Each row is a point. Each table stands for the endless flat space through its points: a line for two points, a plane for three, and so on. The two share one point or none. Which?

First (3 x 4):
[[-2.4 -3.4  1.5 -0.5]
 [-1.8 -4.0 -2.7 -5.7]
 [-2.1 -4.9 -1.2 -3.3]]
Second (2 x 4):
[[-1.3 -3.0  1.3 -4.3]
 [-1.3 -4.8 -1.7 -1.6]]
They share: no point

First, 3 rows:
[[-2.0  4.4  2.6 -2.3 -2.3 -2.6]
 [ 1.1  3.9  0.7 -1.1 -0.2 -1.2]
 [-0.2  3.8  4.0 -0.7  0.7 -3.0]]
Second:
[[-0.9  4.0  4.1 -3.1 -1.8 -1.2]
 [ 3.3  2.6  3.7 -1.7  0.4 -1.0]
 [-2.7  4.8  2.1 -2.1 -2.2 -2.6]]
They share: [-1.0  4.2  2.3 -1.8 -1.4 -2.3]

First (2 x 8):
[[-0.9 -1.0 -1.3  4.3 -1.8 -2.6 -2.0  3.2]
 [ 0.1  3.5  1.7 -0.7 -1.8  0.4 -2.5  4.2]]
Second (2 x 8):
[[ 0.6  1.1 -0.4  2.5 -2.2 -0.7 -2.2  2.2]
 [ 1.1  1.9 -0.6  3.3 -1.8  0.1 -2.1  1.3]]
They share: no point

First, 2 rows:
[[ 6.3  3.3 -0.8 -0.8  1.7  2.8 -1.2  2.4 -3.9]
 [ 3.3  4.8  0.1 -0.2  0.8  4.6  2.1  4.5 -2.7]]
Second, 4 rows:
[[ 3.5  3.3  0.9  0.8 -1.3  4.3  0.0  4.2 -5.2]
 [ 1.3  2.5  0.7  2.0 -4.2  6.1  0.1  3.2 -7.8]
 [ 3.7  5.9 -0.5  0.6  1.0  2.7  3.7  2.4 -3.4]
 [ 3.7  3.0  3.1  1.3 -3.1  4.4 -2.6  5.8 -5.6]]
They share: no point

First:
[[ 3.8  0.7  4.0 -3.8 -2.6 -3.5 -4.5 -0.9  4.1  1.6  5.5]
 [ 3.4 -2.3  0.0 -4.0 -1.9 -1.9 -2.2 -3.9  0.4  0.2  3.8]
 [ 3.8 -4.8 -1.0 -3.8 -1.1  0.0 -2.0 -4.9 -0.9 -0.9  1.5]]
Second, 3 rows:
[[ 2.1 -4.9  2.8 -3.7 -1.2 -3.1 -1.9 -3.5  0.5  3.0  0.0]
 [ 5.1 -4.3  1.9 -5.2 -3.6 -0.1 -2.2 -1.1  1.7 -0.3  3.0]
 [ 3.5 -2.7  2.2 -3.5 -1.6 -1.3 -3.5 -3.5  1.9  1.4  0.8]]
They share: no point

First, 4 rows:
[[ 1.7 -3.8 -1.2  4.8 -3.6 -3.0 -1.8 -0.1 -3.6  0.1  3.5 -2.4]
 [ 1.6 -2.9 -1.4  3.8 -4.6 -5.0 -6.5 -0.4 -3.3  1.0  2.5 -0.2]
 [ 4.9 -5.6  3.1  0.8  2.0 -0.8 -0.8  3.8 -2.1  0.4 -1.1 -8.0]
 [ 5.5 -4.4  2.8  2.8  0.0 -2.2  0.0  2.1 -2.6  0.7 -0.9 -6.0]]
Second (4 x 12):
[[ 2.4 -5.0  3.4  3.0 -0.5 -2.7 -4.2  0.7 -5.2  0.0  0.8 -3.7]
 [ 1.7 -1.9 -1.7  4.4  1.0  2.2 -1.1  4.7 -1.7 -1.2  3.2 -3.7]
 [ 2.9 -0.1 -0.5  5.2 -0.2  0.2 -3.5  4.7 -1.5 -1.8  1.0 -4.7]
 [ 3.3 -2.9  3.1  4.0 -1.8 -3.8 -5.5  1.1 -3.9 -0.6 -0.6 -4.3]]
They share: no point

First (3 x 14):
[[ 1.6  3.3  0.9 -0.2  0.4  1.9 -1.0  2.7  1.9  1.7  1.6  2.3  1.0 -1.6]
 [ 1.5  1.2  3.1  0.4 -1.6  2.4 -0.5  4.8  0.7  0.5  1.9  1.0 -2.1 -4.1]
 [ 1.1  0.4  3.9  0.9 -2.1  3.2 -0.3  5.8  0.6  0.4  2.5  0.5 -3.1 -5.0]]
Second, 3 rows:
[[-3.2  5.8 -6.3  4.1  3.1  3.2 -2.6  3.0  8.9  4.2 -1.4  1.1  4.1 -4.5]
 [-0.8  5.4 -2.3  1.3  3.9  2.0  0.2  1.0  6.5  1.4  1.4  3.5  5.7 -0.5]
 [ 2.4  3.0  0.5  0.5  1.9  3.2 -0.6  3.0  2.9  3.0  4.6  3.5  2.1  1.1]]
They share: no point

First, 3 rows:
[[ 2.1  0.1 -3.8  5.3 -5.9 -4.0  4.3  1.1 -0.1 -1.6 -1.8 -3.3  2.0  6.3]
 [ 1.2  1.6 -2.6  4.4 -4.7 -2.5  7.6 -0.7 -0.4  0.5 -3.9 -5.4  5.3  3.6]
 [ 2.7  1.0 -1.7  1.7 -1.4 -1.0  6.1 -1.9 -0.7 -0.7 -5.4 -5.4  4.1  1.2]]
Second, 2 rows:
[[ 3.6 -2.1 -3.7  3.2 -0.7 -0.5  3.9 -1.0 -3.5 -2.4 -4.6 -5.2  2.8  1.8]
 [ 3.0  2.1 -1.3  1.4 -3.7 -3.5  3.9 -0.4  2.5 -1.8 -3.4 -2.8  1.0  4.2]]
They share: [ 3.3  0.0 -2.5  2.3 -2.2 -2.0  3.9 -0.7 -0.5 -2.1 -4.0 -4.0  1.9  3.0]

First:
[[-3.0  2.3  0.2  3.8 -5.4  0.7 -1.5  1.8 -1.8  0.4 -2.0  1.2  4.3 -1.1
   2.3  5.3 -3.4 -5.8]
 [-0.2  1.9 -2.6  0.6 -3.8  1.1 -3.1 -1.4  0.2  0.4 -0.8  1.6  3.1 -3.9
  -2.1  2.9 -1.4 -1.8]
 [-3.0  1.5 -0.2  1.0 -3.2  0.9 -0.1 -1.0 -0.8  0.2 -1.2  3.4  3.3 -3.9
  -1.5  2.5 -1.0 -2.2]]
Second (4 x 18):
[[-5.0  1.9 -1.8  0.8  0.5 -1.6  1.1 -3.5 -0.3  3.4 -0.3  8.1  0.4 -2.1
  -3.6  2.2 -4.6 -3.4]
 [-5.8  5.9 -0.2  4.0 -3.9  2.4  1.9  0.1 -1.1  7.0  2.1  4.5  2.8  1.5
   0.0  6.2 -2.6 -5.0]
 [ 2.0  0.9 -3.1 -0.9 -2.2 -2.5 -1.4 -1.4 -1.5 -4.7 -1.9  4.2  2.6 -7.0
  -4.6 -2.6  0.7 -1.7]
 [-2.1  4.4 -0.3  3.3 -7.6  5.0 -0.9  1.9  1.3  3.7 -0.7  0.3  4.5 -1.5
   0.5  5.3  0.7 -3.8]]
They share: no point

First:
[[ 1.0 -2.7  2.8  4.7 -0.2 -1.2  3.7  1.9  1.4 -3.7  4.2  0.3 -0.6 -0.1
   6.6  4.7  4.8 -0.2  2.8 -0.4]
 [ 1.8  0.4  2.9  1.8 -1.2  1.8  2.9  0.1  3.1 -0.5 -1.3 -1.1 -1.7 -5.3
   4.1  0.6  2.3  3.4 -1.1  1.1]
 [-0.6 -0.9  2.6  2.5 -1.4  4.0  2.1  0.7  2.8 -2.1 -0.8 -0.1 -1.6 -4.1
   2.0  1.7  3.4  7.0  1.0  1.4]]
Second (3 x 20):
[[-0.4 -3.3  3.7  3.7  0.1  1.0  4.2  1.8  1.1 -1.7  2.6  1.0  0.5 -2.3
   2.2  4.0  5.1  3.5  2.3  0.8]
 [ 1.8  2.0  0.6  3.2 -3.6  2.5 -0.1  0.8  4.4 -6.3 -0.3 -1.6 -4.9 -1.8
   9.6  0.9  2.0  3.0  0.9  0.6]
 [ 0.8  0.3  0.0  3.9 -0.5  1.7  0.2 -1.7  4.2 -3.5 -0.4 -2.9 -4.1 -1.2
   7.3  2.9  1.4  3.7  1.3 -2.5]]
They share: [ 0.2 -1.8  2.7  3.6 -0.8  1.4  2.9  1.3  2.1 -2.9  1.7  0.1 -1.1 -2.1
  4.3  3.2  4.1  3.4  1.9  0.5]

First (4 x 24):
[[-5.3 -4.2 -4.0  3.5  3.1 -1.5 -3.0 -5.4 -0.2  2.5 -4.5  1.5 -3.0 -5.1
  -2.5 -1.2 -3.6  1.3  2.6 -2.0 -1.3 -1.0  5.9 -1.6]
 [-3.1 -4.1 -3.6  1.0  3.5 -1.2 -2.8 -3.8  0.0  2.4 -1.5 -0.3 -2.5 -3.7
  -1.3 -1.6 -1.4 -2.1  4.0 -0.1 -0.5  0.3  3.5 -1.4]
 [-6.8 -5.3  0.0 -3.1  1.0  0.3 -8.9 -1.0  3.1  8.4  2.2 -0.2  1.8  0.5
  -0.1 -5.5  2.0 -0.6  1.8  2.3 -3.8 -6.1  6.0 -5.0]
 [-4.3 -5.5 -5.3  4.0  2.6 -1.2 -3.3 -6.6  2.1  4.1 -4.4  0.1 -4.3 -4.1
  -1.6 -1.1 -3.0  1.7  3.2 -1.5  0.0 -1.8  6.6 -0.9]]
Second (5 x 24):
[[-2.2 -2.3  2.6  0.0 -1.0  1.3 -9.5 -2.2  1.3  6.8 -2.9 -3.7  0.8 -1.4
   2.3 -9.0 -5.5  3.5  1.8 -0.7  2.1 -0.5  8.1  1.4]
 [-3.9 -6.0 -6.3  0.0  5.0 -3.3 -0.6 -0.9  0.3  4.5  1.1  2.3 -1.3 -2.4
  -4.3 -0.1  3.4 -5.0  2.9  1.1 -0.5  1.0  0.7 -5.0]
 [-2.8 -7.1 -2.8  0.0  6.5 -2.0 -2.4 -3.7 -0.9  4.9  1.2  0.8 -2.5 -0.9
  -2.2 -0.6  0.8 -3.9  0.4  1.9 -1.6  2.7  0.9 -3.4]
 [-7.0 -3.9  1.4 -4.1  4.8  3.0 -5.5 -4.5  4.7  2.2 -4.8  3.6 -0.6 -1.7
  -0.1 -5.2 -2.8  0.0  5.0 -3.7  0.2 -4.3  3.1  0.6]
 [-2.7 -5.3  1.1 -0.6  4.5  0.5 -6.1 -5.4 -0.7  4.1  0.1 -1.9 -2.3 -1.0
   1.2 -3.2 -2.8 -1.3  1.1  1.6 -2.5  0.7  3.8 -0.8]]
They share: [-3.8 -4.2 -2.4 -0.6  3.0 -0.8 -4.3 -2.6  0.5  3.7  0.0 -0.4 -1.1 -2.5
 -0.9 -2.7 -0.2 -2.4  3.6  0.8 -1.4 -1.0  3.6 -2.4]

First:
[[-1.3 -1.0 -3.3  3.6  2.7 -0.7  4.5  5.7 -0.9 -2.9 -3.6  5.5  4.3 -2.4
  -1.7 -0.2 -7.6  0.9  3.8  2.1  7.9 -1.1 -7.1 -1.7]
 [-3.1  1.5 -3.9  3.0  2.1  4.7 -0.9  2.7 -5.8 -2.4 -1.6  3.0  3.9 -0.1
  -3.7  0.2 -1.8 -1.4 -6.1  3.9  0.8 -2.6 -1.7  1.4]
 [-4.4 -1.8 -1.3  2.9  0.8  6.2  1.9  4.1 -5.9  1.0  1.3  1.8  3.5  1.0
  -6.2 -1.8 -0.7  2.4 -5.5  0.9  1.2 -4.0 -0.6  3.4]
 [-2.3  4.5 -7.1  2.1  2.8  2.9 -3.1  1.3 -4.5 -6.0 -5.2  4.7  3.6 -2.3
  -0.2  2.4 -4.4 -5.3 -5.1  7.1  1.4 -1.8 -4.7 -1.2]]
Second, 5 rows:
[[-0.9 -2.5  0.4  2.3  2.1  4.2 -3.9  6.5 -9.2 -4.4  0.1  6.3 -1.0 -4.9
  -2.8 -1.6 -6.0 -2.3 -4.2 -0.5 -2.2 -5.0 -1.3 -2.5]
 [-8.4  3.7 -3.4 -1.8 -0.6  7.1 -0.2  6.9 -9.1 -0.7 -5.9  3.1  5.6 -1.4
  -3.0 -2.2 -4.1 -0.1 -5.3  7.5  5.7 -3.7 -2.4  0.0]
 [-3.8 -2.0 -5.5  4.2 -2.5  2.4  2.8 -0.3 -1.5 -1.9 -2.1  5.4  1.5 -2.1
  -7.6 -3.3 -3.2 -0.2 -2.9  3.6  6.2 -0.5 -3.0 -4.4]
 [-3.2 -0.2 -1.7  2.0 -0.9  5.6 -2.2  6.9 -8.9 -4.9 -1.3  6.0  0.9 -4.9
  -4.0 -3.5 -3.6 -2.0 -4.3  2.6  0.6 -4.3 -0.4 -3.4]
 [-7.0  0.6 -3.5 -1.0  2.1  3.7  1.0  2.2 -5.3  2.4 -5.7  2.7  4.6  0.8
  -3.7  0.3 -6.9  1.0 -4.7  5.4  6.7 -2.1 -5.2  0.8]]
They share: no point

First:
[[ 3.9  1.8 -0.6  0.0  0.0 -0.5 -1.2  3.9  5.9  5.1 -4.8  2.6 -1.7 -0.6
  -5.1 -0.6  0.2 -2.9 -4.9 -4.7  1.6 -0.6 -0.8 -4.5]
 [ 7.6  4.4 -1.4  2.1 -2.4 -5.9 -2.9  4.9  4.7  0.4 -5.3  1.0 -4.3  0.9
  -6.3  0.9 -3.0 -1.1 -3.0 -5.0  0.8 -4.1 -2.5  0.6]
 [ 4.1  1.2  2.2 -1.4 -2.4 -1.9 -1.2  5.9  6.7  1.7 -7.2  3.0 -4.3 -0.6
  -5.7  2.6 -0.6 -1.9 -4.7 -5.7  2.8 -3.8 -1.4 -2.5]
 [ 8.5  5.3 -4.9  3.5 -1.0 -5.0 -2.6  2.6  4.3  4.0 -2.7  0.3 -1.6  1.9
  -6.3 -2.8 -2.9 -1.9 -2.6 -4.3 -0.1 -0.5 -2.2 -0.3]
 [11.0  7.1 -6.5  4.6 -0.4 -4.8 -2.9  3.3  3.8  5.6 -3.3  1.7 -0.5 -0.8
  -8.4 -3.9 -1.8 -4.1 -5.5 -3.0 -2.5  0.3  0.8 -1.1]]
Second (6 x 24):
[[-2.1  2.4 -4.0 -1.2  1.6 -2.8 -4.2  5.9  5.1  3.9 -5.5 -3.0 -5.2 -1.1
  -4.5 -6.1 -2.9 -1.7 -2.1 -2.6 -2.0  4.1 -5.1 -4.3]
 [ 0.8 -1.6 -7.3 -1.7  9.8 -4.5 -9.5  4.1  8.0  4.6 -0.5 -5.1 -8.9  5.3
  -3.5 -5.0 -4.5 -2.3 -2.3  1.6 -0.5 -3.2 -1.5 -0.6]
 [ 7.0  5.2 -4.6  6.9  8.6 -3.5 -7.1 -1.2  8.2  4.6 -1.2 -2.5 -2.3  1.4
  -7.8 -0.8  1.5 -1.6 -8.3 -1.4 -6.1 -5.8 -4.5 -5.2]
 [ 4.7  5.5 -2.4  6.7  1.0 -6.1 -3.3  2.5  2.9  2.4  1.4  1.2 -0.3 -0.2
  -3.2 -0.5 -1.3 -3.6 -4.1 -0.6  0.5 -3.4 -0.1 -3.2]
 [ 4.4  5.0 -3.0  2.5  1.5 -0.2 -1.9  2.4  2.2  4.5 -6.1  0.9 -0.3 -2.0
  -4.2 -1.9  0.6 -1.4 -3.8 -7.4 -2.4  2.2 -4.6 -6.4]
 [ 3.5  7.7 -2.2  8.5  0.6 -7.0 -3.9  2.0  5.4  1.5  1.2 -0.8 -0.3 -1.5
  -5.7 -0.4 -0.3 -4.0 -6.5  0.7 -2.9 -3.4 -2.5 -4.9]]
They share: [ 4.3  4.0 -3.2  3.6  2.6 -3.1 -3.4  2.6  3.0  4.0 -2.3  0.6 -1.4 -0.2
 -3.6 -2.0 -0.9 -2.1 -3.5 -3.5 -0.6 -0.9 -2.1 -4.0]

First (2 x 24):
[[-5.0  2.7  0.9 -0.7  1.4 -3.3 -3.0 -1.6 -4.2  2.9  1.6 -1.7  0.3 -1.6
   0.8  5.4  0.0 -2.7  1.1 -1.5 -1.5 -2.3 -1.2  1.5]
 [ 0.0  6.7  4.9 -1.2  6.4 -2.3 -3.0 -5.6 -1.7  0.4 -1.4 -6.7  1.3 -6.1
   5.8 -0.1 -1.0 -6.2  1.6  1.5 -4.5 -4.8  3.3  0.5]]
Second, 7 rows:
[[ -5.8  -0.4   0.5   6.3   4.8   2.3   2.6  -3.5  -3.6  -1.9  10.3   5.9
    1.5  -1.6   3.8  -0.4  -3.4  -7.8   1.5   1.9  -4.3  -4.1   0.3   6.5]
 [ -3.0   5.7   3.1  -1.8   4.1  -1.9  -5.3   0.6   0.5   1.9  -1.3  -3.2
    1.1  -3.7   1.4   2.8   1.6  -0.2  -2.8  -2.6  -3.9  -5.7   0.1   1.8]
 [  1.1   2.6   7.1  -0.3   6.6  -3.7  -2.8   1.3  -3.3   3.2   1.0  -0.1
    1.8  -7.0  -0.4   4.4   1.1  -4.2   0.3  -1.7  -7.6  -5.3   2.4   4.1]
 [ -2.5   6.9  -0.1  -5.1   0.2  -4.4  -9.0  -6.0  -5.5   4.3  -3.2  -9.1
   -4.2   1.0   6.0   3.8  -4.3  -3.2   2.8  -0.7   3.8   1.4   0.2  -4.1]
 [ -0.1   8.4   4.6  -6.9   2.9  -4.1 -11.1  -3.2  -6.5   4.4  -4.3  -7.9
   -5.2   0.1   2.0   4.6  -6.1  -1.2   1.3  -2.8   1.6  -0.2   3.5  -0.9]
 [  0.6   7.9   3.0  -6.6   1.6  -3.8 -10.1  -0.2  -1.6   6.3  -5.6  -7.6
   -1.3  -4.6   2.8   6.6   1.1   2.4  -0.5  -3.0  -2.4  -3.3   0.2  -1.5]
 [-10.3   5.9  -3.6   1.4   3.0   2.9   0.4  -5.5   2.4  -1.8   5.1  -0.6
    2.2   2.0   6.0   0.2   0.5  -2.0  -2.6  -4.3  -0.8  -5.4  -2.5   3.4]]
They share: no point

First, 4 rows:
[[ 6.6 -4.6  5.9 -2.7  1.3  2.9 -0.1 -3.7 -3.6 -0.4  1.9  3.0 -0.5 -7.7
  -3.3 -3.6  2.0 -1.9 -1.2 -3.9  3.0 -1.1  2.4 -1.0]
 [ 5.7 -5.4  3.5  4.9  5.3 -2.3  4.9  0.9 -6.2  4.6  7.1 -1.3 -6.0 -1.4
   0.3  2.8  5.1  3.0  0.3 -0.4  3.1 -3.3  4.8 -5.4]
 [ 1.5  0.4  1.6  6.5 -0.9  1.3  3.1  0.9 -3.3  5.5 -1.4  4.5  0.3 -3.5
   1.2  4.8 -0.8 -6.7 -6.7 -2.3  0.6  3.1  3.4 -2.8]
 [ 3.9 -2.8  2.9  4.7  2.1 -0.1  3.7  0.3 -4.4  4.8  3.5  1.3 -3.0 -2.8
   0.5  3.0  2.9 -1.2 -2.3 -1.8  1.9 -0.7  4.0 -4.4]]
Second, 5 rows:
[[ 2.5 -5.7  1.7  3.5 -1.1  0.6  8.3  3.4 -5.5  3.7  4.1  2.4  0.1 -5.0
   2.6  3.4  1.5 -3.6  0.0 -6.9  4.0 -2.2  3.9 -3.6]
 [ 5.3 -3.7  2.1  3.1 -1.0  0.1  5.3  2.8 -4.4  5.5  3.0  0.8 -0.3 -4.1
   1.9  3.8  3.0 -1.5 -2.3 -5.1  4.8  1.6  4.6 -5.4]
 [ 2.3 -5.1  3.2 -0.8  0.4  2.3  0.9  2.5 -1.2  3.8  7.1  1.2 -4.1 -8.9
  -2.4  4.4  5.4 -5.9 -2.4 -3.7  2.6 -2.8 -0.3 -1.4]
 [ 8.2 -0.7  3.8  3.8 -0.5 -0.7  1.5  0.7 -2.6  6.1  1.1 -1.3 -1.2 -4.5
  -0.7  2.9  3.9  0.6 -5.9 -2.1  2.6  5.3  6.0 -7.6]
 [ 5.3 -2.1  3.9  0.5  1.6  1.1 -1.5  0.6 -1.0  6.5  4.6  0.8 -3.9 -5.1
  -1.3  3.4  6.0 -1.7 -5.1 -1.1  4.0  2.4  1.8 -3.8]]
They share: no point

First, 6 rows:
[[ -0.6   4.1  -2.7  -1.1   7.9  -2.1   2.9   1.9  -2.0   0.0   6.1  -6.0
   -3.1  -0.4  -5.3   0.9  -1.1  -1.8  -6.7  -2.4   3.9   4.3   3.2  -2.0]
 [  3.1   0.8  -5.2   0.1  -8.5  -3.6  -8.7   5.9 -10.1  -2.9   0.7  -3.1
   -1.6   0.4  -5.0   4.4   6.6  -5.7   0.9   6.8   7.2  -4.7  -6.6  -5.9]
 [  0.4   0.9  -5.0  -2.1  -3.0  -6.3  -5.2   7.5  -7.3  -1.1   5.3  -4.0
   -5.0   4.3  -4.3   0.0   2.5  -6.4  -2.0   2.7   8.3  -4.0  -5.4  -8.5]
 [  0.3   6.1   0.6  -1.6  -2.6  -1.4  -3.0   0.7  -6.8  -3.5   1.4  -1.7
    3.4  -5.1  -4.9   3.5   5.8   0.8   2.3   4.4   0.3   2.4   0.8  -0.4]
 [  3.0  -0.1  -6.1   0.1  -5.2  -4.1  -6.7   6.2  -8.5  -1.7   2.4  -4.1
   -3.9   2.1  -4.8   3.6   4.1  -6.2  -1.8   4.5   8.3  -4.7  -6.1  -6.9]
 [  1.4   2.4  -0.3  -2.6   6.3  -3.2   3.8  -1.6  -3.1   1.4   8.2  -0.4
   -4.3   0.0  -1.0   3.7  -3.3   3.3  -2.7  -1.0   2.4  -1.3   1.2  -6.1]]
Second:
[[ 4.9  6.3 -1.1 -4.4  4.5  0.0 -3.3  3.0 -3.9 -1.6  5.9 -0.1  0.0 -2.8
  -4.4  2.6  2.8  0.6 -0.8  1.2  6.5  4.3 -9.5 -5.6]
 [ 9.2  1.5 -0.5 -2.5  1.7  1.5 -3.6 -2.9 -3.7 -0.2  5.8  5.0  0.4 -6.2
  -3.6  0.5  3.3  4.2  2.4  1.8  9.8 -2.3 -7.4 -3.6]
 [ 2.4  0.5 -1.2  4.3  1.4 -4.7  1.4  2.7 -7.3 -1.4 -4.5 -6.5 -3.5 -3.0
  -4.9  4.2  1.0 -2.2 -1.6  0.3 -1.6 -6.0  3.0 -5.5]
 [ 2.1  1.3 -4.4  2.0 -1.4 -1.5  1.8  2.6 -2.3 -2.0  0.7 -6.5 -3.5 -1.7
  -4.8  4.3 -0.9 -3.3 -5.8  1.8 -0.9 -3.1  0.9 -2.9]
 [ 5.5 -1.7 -2.3  0.0 -1.5 -1.3 -1.4 -2.2 -2.9 -2.0  4.8  0.2 -0.2 -5.7
  -2.5  1.8  0.2  1.7 -0.8  1.5  4.7 -5.6 -1.3 -1.4]
 [ 9.7  3.5 -1.2  2.3  1.5  3.3  0.3 -0.9 -4.4  2.0 -2.7  1.0 -4.9 -3.0
  -7.7  1.9  4.3  0.9 -0.1  2.3  5.9 -3.6 -3.9 -6.2]]
They share: no point
